Rows are points. To make a cloud, some directions were put in groups of two or more. Within a group, all points are equally far from the middle, so they leave a hole (a ring in 2 directions, a hollow ball in 3). The other directions are filled evenly. Then the cloud was stretched, turned, moved and blurred a little. Count the holes, and give their numbers of directions, smallest first.

Cloud:
[[ 0.17  0.32  0.20]
 [-0.43  0.17  0.32]
 [-0.39  0.02 -0.24]
 [-0.66  0.35 -0.35]
 [ 0.14  0.49 -0.41]
 [-0.18  0.34  0.32]
 [-0.21  0.18 -0.24]
 [-0.63  0.32 -0.23]
 [ 0.41 -0.19 -0.54]
 [-0.08  0.21 -0.04]
 [-0.55  0.15 -0.15]
 [-0.08  0.62  0.01]
 [ 0.30 -0.22  0.15]
 [-0.40 -0.23  0.18]
 [-0.24 -0.38 -0.37]
 [ 0.20 -0.10  0.03]
 [-0.34  0.44  0.04]
 [ 0.34  0.17 -0.16]
 [ 0.38 -0.05 -0.19]
 [-0.45 -0.22 -0.24]
 [-0.50  0.42  0.46]
 [-0.33  0.05  0.09]]
Holes: 0

Cloud (56 x 6):
[[ 0.19  0.67  0.11 -0.10  0.03 -0.44]
 [-0.06 -0.03  0.47 -0.33  0.07  0.41]
 [-0.20  0.27 -0.40 -0.05  0.33  0.55]
 [-0.34 -0.35 -0.08  0.08  0.34  0.24]
 [ 0.40  0.55  0.24 -0.22  0.35  0.35]
 [ 0.47 -0.27  0.00  0.32  0.38  0.36]
 [-0.06  0.44 -0.02  0.60  0.03 -0.24]
 [ 0.51  0.13 -0.25 -0.27  0.55  0.18]
 [-0.06 -0.41  0.03  0.34  0.12 -0.40]
 [ 0.41 -0.24  0.23  0.35 -0.36 -0.16]
 [-0.36  0.28 -0.12  0.33  0.41  0.30]
 [ 0.04  0.72  0.12 -0.05 -0.44 -0.09]
 [-0.36  0.47 -0.05 -0.30 -0.12 -0.29]
 [ 0.49 -0.06  0.45 -0.31  0.45  0.00]
 [-0.02 -0.19  0.21  0.21 -0.43  0.36]
 [ 0.03  0.68 -0.18 -0.21 -0.42 -0.04]
 [-0.12  0.69 -0.02 -0.22  0.14 -0.28]
 [-0.48 -0.23 -0.02  0.19  0.23  0.02]
 [ 0.26  0.47 -0.62  0.20 -0.19  0.06]
 [ 0.18 -0.04 -0.06  0.48  0.31 -0.37]
 [ 0.49  0.09 -0.29  0.51 -0.15  0.07]
 [ 0.04  0.36  0.12  0.39  0.37  0.55]
 [ 0.13 -0.41 -0.17  0.02  0.53 -0.08]
 [-0.08 -0.33  0.03  0.37 -0.44 -0.18]
 [ 0.42 -0.01 -0.47  0.07 -0.12 -0.40]
 [ 0.41  0.45  0.39 -0.09  0.44  0.25]
 [-0.19  0.25 -0.36  0.13  0.30  0.62]
 [-0.26  0.61 -0.23 -0.19  0.05 -0.27]
 [ 0.53  0.03  0.18 -0.19 -0.33 -0.42]
 [ 0.09  0.19 -0.05  0.49  0.48 -0.13]
 [-0.50 -0.07 -0.28  0.09 -0.03 -0.23]
 [-0.11  0.67 -0.12 -0.21  0.21 -0.26]
 [ 0.35 -0.02  0.08  0.55 -0.15 -0.37]
 [-0.01 -0.06 -0.36 -0.33 -0.46  0.00]
 [ 0.63 -0.03  0.32  0.17 -0.29 -0.04]
 [ 0.09  0.42 -0.45 -0.08  0.39  0.51]
 [-0.35  0.42 -0.03  0.52  0.09 -0.11]
 [ 0.28  0.46 -0.25 -0.11  0.11 -0.50]
 [-0.04  0.70  0.04 -0.14 -0.43 -0.15]
 [ 0.38  0.67  0.10 -0.07 -0.26  0.28]
 [ 0.21 -0.46  0.03  0.26 -0.18  0.36]
 [-0.08  0.47  0.35  0.40  0.35 -0.01]
 [ 0.51 -0.30  0.16  0.33 -0.19  0.19]
 [-0.37 -0.14  0.06  0.39 -0.37 -0.20]
 [ 0.39 -0.09  0.17 -0.43  0.50 -0.16]
 [ 0.28  0.11 -0.38  0.09  0.15 -0.52]
 [ 0.01 -0.09 -0.40 -0.35 -0.35  0.24]
 [-0.23  0.49  0.29 -0.03 -0.48 -0.19]
 [-0.43 -0.22 -0.17  0.23 -0.11 -0.27]
 [-0.20  0.69  0.20 -0.14 -0.07 -0.28]
 [ 0.17  0.07 -0.09  0.41  0.56 -0.10]
 [ 0.06 -0.32  0.56 -0.08  0.17  0.32]
 [-0.07 -0.04 -0.46 -0.25 -0.24  0.42]
 [-0.40  0.14  0.45  0.17  0.22  0.27]
 [ 0.05  0.48  0.23 -0.12 -0.30  0.49]
 [ 0.18 -0.11  0.03 -0.34 -0.08 -0.61]]
Holes: 3 (2, 2, 2)

Cloud, 78 rows:
[[-0.07  0.32  0.23 -0.17 -0.05  0.20  0.13  0.54]
 [-0.12 -0.20  0.06 -0.57  0.09  0.08 -0.16 -0.57]
 [ 0.53 -0.44 -0.48  0.04 -0.01 -0.12  0.35 -0.26]
 [ 0.07  0.21  0.12  0.48 -0.43 -0.60  0.08  0.35]
 [-0.13 -0.02 -0.48  0.29 -0.50  0.52  0.38  0.04]
 [-0.33 -0.15  0.00 -0.15  0.30  0.33  0.41  0.29]
 [ 0.37 -0.02 -0.30 -0.45  0.13  0.15  0.17 -0.59]
 [-0.33  0.39  0.13  0.31 -0.42 -0.16 -0.08 -0.37]
 [ 0.14  0.03  0.14  0.27  0.50  0.11 -0.38  0.51]
 [ 0.43  0.11 -0.28 -0.43  0.16  0.47  0.24  0.46]
 [ 0.28 -0.31 -0.18  0.02 -0.69 -0.07  0.08  0.15]
 [-0.22 -0.20  0.23 -0.15  0.13 -0.27  0.54 -0.61]
 [-0.41 -0.40 -0.16 -0.29  0.33  0.08 -0.09  0.16]
 [ 0.48 -0.33 -0.35  0.18 -0.62  0.36  0.32  0.15]
 [ 0.54  0.37 -0.15 -0.28 -0.30  0.12  0.49 -0.08]
 [ 0.66  0.02 -0.40  0.21 -0.37  0.46  0.21 -0.28]
 [ 0.31 -0.33  0.34  0.09 -0.65 -0.23  0.35 -0.09]
 [-0.20  0.24 -0.18  0.17 -0.52  0.57  0.51  0.07]
 [-0.06 -0.23 -0.47  0.26 -0.51 -0.29  0.14  0.25]
 [ 0.31  0.44  0.29 -0.31 -0.29 -0.01 -0.12 -0.21]
 [-0.13 -0.27 -0.50 -0.46  0.07  0.48 -0.03 -0.29]
 [-0.29 -0.17  0.31  0.06 -0.31  0.35 -0.28 -0.26]
 [-0.11  0.32 -0.43 -0.10 -0.23  0.11  0.40  0.36]
 [ 0.11  0.58  0.18 -0.06 -0.22  0.64 -0.03  0.11]
 [ 0.53  0.11  0.09  0.62  0.08 -0.60  0.18  0.19]
 [ 0.50  0.35 -0.42  0.29  0.23  0.40  0.21 -0.39]
 [ 0.16  0.06  0.22  0.61  0.22 -0.45  0.34  0.02]
 [-0.17  0.37 -0.62  0.07 -0.13  0.35  0.45 -0.17]
 [ 0.53 -0.33  0.40  0.21 -0.13  0.28 -0.10  0.18]
 [ 0.08  0.01 -0.13 -0.33 -0.56  0.15  0.02 -0.51]
 [-0.39  0.00  0.24  0.10 -0.24  0.36 -0.06  0.50]
 [ 0.60 -0.25  0.35  0.20  0.23 -0.17 -0.01 -0.23]
 [ 0.48  0.17 -0.34  0.13  0.28 -0.48 -0.05 -0.06]
 [-0.21 -0.10 -0.40 -0.12 -0.53  0.48  0.12  0.09]
 [-0.14 -0.19 -0.22 -0.06  0.29  0.14  0.80  0.11]
 [ 0.19 -0.30 -0.29  0.29 -0.63 -0.11  0.27 -0.07]
 [-0.10  0.41 -0.19 -0.02 -0.41 -0.15  0.27  0.21]
 [ 0.05 -0.33  0.22  0.22  0.12  0.33 -0.29 -0.60]
 [ 0.32 -0.56 -0.06 -0.09  0.28 -0.30  0.18 -0.28]
 [-0.21 -0.06 -0.19  0.23 -0.43  0.01 -0.57 -0.58]
 [ 0.03  0.30 -0.02 -0.33 -0.01 -0.11  0.23  0.51]
 [-0.11 -0.18  0.05 -0.05 -0.55  0.30 -0.41 -0.06]
 [ 0.21 -0.21 -0.36 -0.37 -0.49  0.35 -0.23  0.28]
 [ 0.62  0.08  0.49  0.42  0.12 -0.47  0.23 -0.04]
 [ 0.32  0.38  0.24 -0.29 -0.12  0.21  0.26  0.18]
 [-0.15 -0.11  0.20  0.27  0.34  0.16  0.64 -0.10]
 [-0.15 -0.07  0.26 -0.01  0.16  0.06  0.58  0.45]
 [-0.07 -0.24 -0.09  0.57 -0.24 -0.12  0.05 -0.26]
 [-0.13  0.08  0.39  0.12  0.36 -0.10 -0.23  0.44]
 [-0.24 -0.19  0.31 -0.06 -0.15  0.14  0.56  0.00]
 [ 0.29 -0.46 -0.22 -0.46 -0.31  0.28  0.45  0.38]
 [-0.34 -0.01 -0.50  0.01  0.38 -0.09 -0.01 -0.03]
 [ 0.43  0.33  0.18  0.54 -0.21  0.10  0.18  0.18]
 [ 0.31 -0.38 -0.54 -0.19  0.04 -0.28 -0.57  0.07]
 [ 0.14 -0.50 -0.40 -0.23  0.14  0.38  0.53 -0.07]
 [-0.06  0.12 -0.04  0.34  0.53  0.23  0.29 -0.11]
 [-0.04 -0.40  0.07  0.28  0.27 -0.38  0.57 -0.32]
 [ 0.37 -0.32  0.34  0.01  0.23  0.47  0.16 -0.42]
 [ 0.59  0.33 -0.41  0.16 -0.10 -0.31  0.10 -0.22]
 [-0.06 -0.39 -0.41 -0.40 -0.23 -0.21  0.16  0.15]
 [-0.23 -0.14  0.04  0.24  0.50  0.02  0.03  0.29]
 [ 0.06 -0.09 -0.44  0.20  0.34 -0.23  0.46  0.45]
 [-0.26  0.58  0.20 -0.27  0.11  0.63 -0.14 -0.03]
 [ 0.42  0.37  0.09 -0.09 -0.36  0.35  0.35  0.48]
 [-0.51  0.31 -0.35 -0.13 -0.36  0.33 -0.21  0.01]
 [ 0.40  0.08  0.04  0.32  0.02  0.56 -0.62  0.25]
 [ 0.69 -0.05  0.09  0.38 -0.35 -0.24 -0.08 -0.22]
 [-0.12  0.17  0.40  0.23  0.25  0.18  0.61 -0.20]
 [ 0.21  0.00 -0.18 -0.50 -0.31  0.46  0.18 -0.43]
 [ 0.21 -0.32  0.48  0.01 -0.08  0.24  0.32 -0.49]
 [-0.43 -0.21 -0.67 -0.35 -0.08  0.46 -0.16  0.28]
 [-0.23 -0.22  0.27 -0.35 -0.16  0.03  0.02 -0.32]
 [ 0.28 -0.09  0.31 -0.47  0.06  0.25 -0.14 -0.02]
 [ 0.35 -0.26  0.03 -0.43  0.41  0.20 -0.24  0.21]
 [ 0.35  0.17 -0.06  0.28 -0.02  0.60 -0.64 -0.44]
 [ 0.59 -0.06 -0.03 -0.39  0.11  0.34  0.55  0.55]
 [ 0.13  0.47 -0.08  0.13 -0.42 -0.21 -0.23  0.35]
 [-0.42  0.54  0.06 -0.33 -0.10 -0.29 -0.11 -0.24]]
Holes: 2 (2, 3)

Cloud (91 x 9):
[[ 0.22 -0.56 -0.03  0.13  0.01  0.51 -0.05  0.09  0.00]
 [ 0.45 -0.13  0.05 -0.39 -0.12 -0.35 -0.03  0.75  0.36]
 [-0.23  0.62 -0.16  0.17  0.23 -0.31 -0.58  0.12 -0.38]
 [-0.34  0.07  0.31  0.35  0.21 -0.29 -0.47  0.42  0.35]
 [ 0.36 -0.61 -0.15 -0.28  0.22  0.21  0.15  0.39 -0.06]
 [-0.21 -0.29 -0.07  0.53 -0.12 -0.26  0.21  0.32 -0.04]
 [ 0.33 -0.11 -0.23  0.62  0.07  0.05 -0.42  0.51 -0.28]
 [ 0.38 -0.01 -0.11  0.38 -0.41 -0.26 -0.03 -0.55  0.26]
 [-0.23  0.35  0.03  0.37 -0.30  0.12 -0.29  0.57  0.55]
 [ 0.29 -0.23  0.00 -0.23  0.48 -0.49 -0.20 -0.21 -0.28]
 [ 0.04  0.27  0.32 -0.48  0.18  0.43 -0.28 -0.14  0.51]
 [ 0.04  0.35  0.12 -0.32  0.40  0.50 -0.13 -0.17  0.22]
 [-0.09  0.32 -0.33  0.32  0.21  0.64 -0.45  0.36 -0.09]
 [ 0.06  0.30 -0.28 -0.43 -0.33  0.05 -0.36  0.63  0.38]
 [-0.04 -0.14 -0.23  0.31  0.60  0.48 -0.51 -0.12  0.28]
 [-0.46  0.55  0.34  0.14  0.20 -0.62 -0.14 -0.19  0.17]
 [-0.50  0.65  0.20  0.02 -0.24 -0.45 -0.34  0.12  0.18]
 [ 0.08 -0.32 -0.22  0.43 -0.40 -0.16 -0.19  0.34  0.02]
 [ 0.09  0.19  0.17 -0.01  0.28 -0.33 -0.29  0.56 -0.65]
 [ 0.28  0.02 -0.15 -0.35 -0.23 -0.66 -0.26  0.38  0.07]
 [ 0.20 -0.37 -0.11  0.14 -0.38 -0.14  0.12  0.46  0.19]
 [-0.02  0.29  0.06 -0.43  0.13  0.49  0.22  0.02  0.31]
 [-0.50  0.53 -0.16 -0.05  0.21 -0.45  0.39  0.19 -0.35]
 [-0.36 -0.36 -0.40 -0.14 -0.12  0.56 -0.32  0.36  0.34]
 [ 0.17  0.00  0.16  0.70 -0.02 -0.14 -0.28 -0.26  0.21]
 [ 0.39 -0.27 -0.63 -0.19  0.31  0.01  0.01  0.27  0.02]
 [-0.10 -0.26  0.10  0.43 -0.15 -0.44  0.26  0.49  0.04]
 [-0.37  0.10  0.28  0.01 -0.19  0.39  0.04  0.69 -0.14]
 [ 0.07  0.12  0.17 -0.20  0.49  0.12  0.02 -0.37 -0.22]
 [ 0.03  0.56  0.41  0.11 -0.05 -0.20 -0.02  0.94 -0.21]
 [-0.46  0.01  0.01  0.18 -0.30  0.22  0.25  0.04 -0.31]
 [-0.31  0.60 -0.17  0.50  0.07  0.03  0.34  0.02 -0.09]
 [ 0.34 -0.12  0.32 -0.17  0.59 -0.19 -0.05 -0.11  0.32]
 [ 0.32 -0.15 -0.32  0.43 -0.21  0.02  0.03 -0.09  0.27]
 [ 0.10 -0.09 -0.23 -0.09  0.22 -0.85 -0.40  0.06 -0.01]
 [ 0.27 -0.17  0.01 -0.29 -0.20  0.51  0.12  0.12 -0.19]
 [-0.04 -0.29 -0.49  0.24  0.36  0.49 -0.41 -0.18  0.21]
 [-0.07  0.45  0.46  0.43  0.04  0.42  0.04  0.15  0.06]
 [ 0.08 -0.16  0.13  0.53  0.21 -0.53  0.25  0.09 -0.48]
 [-0.22 -0.09 -0.45  0.02  0.15 -0.77 -0.30  0.44 -0.21]
 [ 0.45 -0.02 -0.39  0.57  0.22  0.15 -0.25  0.10  0.04]
 [-0.26 -0.31  0.25 -0.34 -0.20 -0.10  0.03  0.42  0.50]
 [ 0.03 -0.01 -0.57 -0.52 -0.21  0.39 -0.47  0.59  0.10]
 [-0.29  0.10  0.02 -0.28  0.09  0.11 -0.15  0.92 -0.52]
 [-0.10  0.14  0.36  0.04 -0.51  0.33  0.19  0.12  0.17]
 [-0.19  0.80  0.14  0.63  0.19  0.01 -0.07  0.27  0.09]
 [-0.26  0.05 -0.44 -0.35  0.02 -0.03  0.07 -0.12  0.48]
 [ 0.42  0.01  0.18 -0.15  0.64 -0.26 -0.38  0.39 -0.36]
 [ 0.04 -0.14 -0.36  0.52  0.13 -0.41 -0.03  0.60 -0.38]
 [-0.28  0.13 -0.46 -0.10  0.20  0.46  0.13  0.58 -0.08]
 [ 0.25 -0.31  0.19 -0.41 -0.31  0.04  0.03 -0.04  0.40]
 [-0.14  0.00 -0.10 -0.65  0.09 -0.05  0.01 -0.56 -0.23]
 [-0.18 -0.14  0.13 -0.41 -0.49  0.28  0.11  0.18 -0.08]
 [-0.23 -0.01 -0.04  0.51 -0.10  0.06 -0.28 -0.54  0.05]
 [ 0.05 -0.29  0.01  0.50  0.18  0.26  0.06 -0.05  0.04]
 [-0.23  0.25 -0.60 -0.41 -0.15 -0.30  0.12  0.17  0.24]
 [ 0.36  0.05 -0.32 -0.45  0.23 -0.05  0.20  0.39 -0.33]
 [ 0.12  0.38  0.12 -0.02  0.37 -0.33  0.18 -0.28 -0.58]
 [ 0.06 -0.30 -0.06 -0.41 -0.12 -0.73 -0.08  0.12 -0.42]
 [ 0.24 -0.28 -0.14 -0.11  0.31  0.12  0.09 -0.07  0.56]
 [-0.39  0.31  0.10  0.16 -0.23  0.00 -0.55 -0.15  0.38]
 [-0.20  0.18  0.01 -0.01 -0.13 -0.05  0.32  0.46 -0.69]
 [ 0.23  0.45  0.52 -0.29 -0.49 -0.36 -0.23 -0.02  0.12]
 [-0.55  0.02 -0.69 -0.13 -0.46 -0.17 -0.10  0.29 -0.14]
 [-0.28 -0.22  0.14 -0.05 -0.58  0.18 -0.13 -0.12 -0.03]
 [-0.52 -0.21 -0.06  0.38  0.57  0.17 -0.17  0.40 -0.23]
 [ 0.34 -0.03  0.16  0.19  0.37 -0.45  0.49 -0.05 -0.15]
 [-0.44  0.32 -0.08 -0.04 -0.62  0.18 -0.17 -0.10  0.05]
 [-0.17  0.07  0.39  0.03 -0.31  0.23  0.00  0.60 -0.30]
 [ 0.44 -0.05  0.10 -0.37  0.14 -0.07  0.13 -0.34  0.03]
 [ 0.66  0.31  0.01  0.21  0.41 -0.08 -0.09 -0.06 -0.24]
 [ 0.46  0.34 -0.04  0.04 -0.17 -0.17  0.56 -0.27 -0.29]
 [-0.37  0.48 -0.19 -0.20 -0.37 -0.45  0.18  0.58 -0.25]
 [ 0.02 -0.09 -0.10 -0.11  0.20 -0.56  0.38 -0.37  0.29]
 [ 0.04  0.02 -0.31 -0.11  0.57 -0.21 -0.84  0.19  0.30]
 [ 0.22 -0.28  0.30  0.00 -0.03 -0.40 -0.41  0.70  0.05]
 [-0.37 -0.15  0.16 -0.10 -0.25 -0.57 -0.35 -0.06  0.29]
 [-0.01  0.18  0.22 -0.25  0.28 -0.15 -0.21 -0.62 -0.15]
 [-0.29  0.14  0.20  0.03 -0.47  0.07 -0.19  0.05  0.66]
 [ 0.08  0.09 -0.50 -0.20  0.17  0.08  0.14  0.87 -0.09]
 [-0.16  0.34 -0.30  0.49  0.30 -0.03  0.17 -0.30  0.19]
 [ 0.36 -0.24 -0.09 -0.31  0.38 -0.53 -0.05  0.18  0.06]
 [-0.31 -0.10 -0.22 -0.22  0.03 -0.50 -0.45  0.31  0.37]
 [-0.01  0.06  0.40  0.45 -0.19 -0.25 -0.35 -0.41  0.07]
 [-0.36 -0.20 -0.63  0.08  0.24  0.21 -0.01  0.65 -0.10]
 [ 0.49 -0.18 -0.32 -0.29 -0.08 -0.28  0.03 -0.41 -0.03]
 [-0.21 -0.16 -0.45 -0.05 -0.22 -0.43 -0.76 -0.25  0.19]
 [-0.52 -0.24 -0.50  0.40 -0.11 -0.23  0.07  0.25 -0.21]
 [-0.07 -0.41  0.00 -0.08  0.47  0.09  0.23  0.01 -0.46]
 [-0.24 -0.23 -0.09 -0.02 -0.25  0.11  0.30  0.02 -0.72]
 [-0.24  0.36 -0.57  0.20 -0.19 -0.29  0.30  0.45 -0.47]]
Holes: 2 (3, 4)
